Each row of a before or after table is a point. The points were changed in one or more steps. Then noise was added and the rows were shuffled. The steps act on columns, c1 being the first. Name the steps. A step turns or swaps two columns, mirrors them in a line or flattens them onto one, adds a multiple of one to another, or multiplies or shifts one. Angles are multiples of 10 degrees, from the lower column toward the higher: turns from -170 to 170, lines from 10 to 170 but not 90. Use the fewest steps. Two steps may share a column if one is a turn and the other turns, adds or multiplies; they go together, in the order done. Otherwise the lowest column goes first.
In the rows, 128 means zero.

Before:
[[161  80]
 [ 86 139]
 [120 232]
 [ 31 105]
 [136 164]
 [104 133]
 [ 97 105]
 [ 78 134]
 [120 118]
 [ 86 136]
 [136 155]]
After (11 x 2):
[[112  73]
 [116 128]
 [ 99 171]
 [116 149]
 [202 202]
 [110 168]
 [154 139]
 [108 165]
 [ 47 187]
 [ 91 138]
 [161 146]]
Steps: turn c1 and c2 by -50 degrees

Before (12 x 4):
[[138  73 154 110]
 [ 60 106 112 109]
 [ 93 118  66 178]
 [177  70 132 103]
 [118 111 185 168]
 [138  51 114  77]
 [ 81  97 194 148]
 [113 128  97 100]
 [192 207 103 131]
 [172 216  80 128]
 [ 80 126 143  96]
 [107 119 150 158]]
After, 12 rows:
[[177 103 140 186]
 [138  79 121 202]
 [119 164 195 141]
 [ 61 109 120 152]
 [196 132 113  52]
 [112  99 104 131]
 [ 78 147 203 160]
 [109 161 162 138]
 [ 93 180  77 133]
 [172 130  90  39]
 [ 78  98 148 131]
 [138 106 163 183]]
Steps: turn c2 and c4 by -90 degrees; shift c3 by 10

Before, 11 rows:
[[221 121 130 188 131  50  63  16  33]
 [153 158 173 134 127 117 100 113 116]
 [115 145 101  55 159 147  62 161 146]
 [150 152  82  68  87  67  82 116 142]
 [151 124 154 134  97 199  81 138 184]
 [132 160 115 146 105 140 153  80 200]
 [165 152  83 146 133  91  82 116 160]
 [126  97 232 213 113 132  69 140 121]
 [131 152  70 112 107 130 103 131 102]
 [176  88 211 171 133 165 145 178 120]
 [108  76 162 146 120 154  92 107 184]]
After (11 x 9):
[[124  85 180 167 119 195  77 166 130]
 [ 76 152  75  63 145  64 122  99  92]
 [ 76 100 175 214 122 184 152 135 113]
 [ 92 158 149 133 117 147 118 105 127]
 [ 72 147 130  59 149 121 159 151 163]
 [ 35 121  92 183  34  84  62   4 131]
 [ 78 121 177 132 177 179 116 126  97]
 [102 152 108 110 103 101 132 117 109]
 [146 158 131 144 203 125 120  68 105]
 [ 69 149  92 147 164  81 113 106 134]
 [101  77 157 146 186 156 162  95 116]]
Steps: turn c1 and c7 by -110 degrees; flatten c3 and c6 onto the line at 50 degrees; swap c5 and c9; shift c8 by -10

Before (11 x 14):
[[111 132 127 177 216 109 111 123 101  86 104 128 119 118]
 [182 126 120 139 104 180 123  64 161 136 114  90 171 135]
 [178 132 121 108 138  80 114 116 129 160 143 134 157 153]
 [ 68 146 129 151 171 112  75  99 100 101 163 176 135  84]
 [141 106 124 132 129 136 110 167 182 112 129 134 208 154]
 [137 140 129 123 143 160 181 121 144 138 211 143 138 123]
 [119  99 117 131 157 196 120 142 138 216 211 135  70  96]
 [136 126 203 106 119 104 107 134 129 166 171 129 129 112]
 [157 125 103 210 117 138 130  92 134 145 137 111 139 184]
 [204  91 207  99 125 142 140 127  53 186 103 146 111 151]
 [112 102 134 112 107 168 142 151 107 104 249 118  87 119]]
After (11 x 14):
[[144 127  96 208 117 134 135  92 141 147 136 110 138 185]
 [168 128  92 140 104 159 127  66 178 134 116  91 171 134]
 [149 112  67 129 126 186 132 165 139 114 126 134 209 153]
 [132 139 126 154 169 102  97  99 115 100 164 176 135  86]
 [148 125 201 106 117 130 119 134 106 170 170 130 128 110]
 [ 92 137 125 120 146 145 183 120 159 138 212 144 137 125]
 [128 105 158 129 158 141 119 143 197 215 209 134  69  96]
 [105 109 164 114 106 107 115 150 168 106 249 119  85 116]
 [130 131 133 177 216  97 105 125 112  85 106 126 120 118]
 [169 128 101 108 140 131 163 117  81 162 145 137 156 155]
 [165 104 220 101 125  52 213 125 142 188 102 147 111 148]]
Steps: turn c1 and c7 by 50 degrees; add 1 times c12 to c7; multiply c2 by 0.7; add -0.7 times c13 to c3; swap c6 and c9
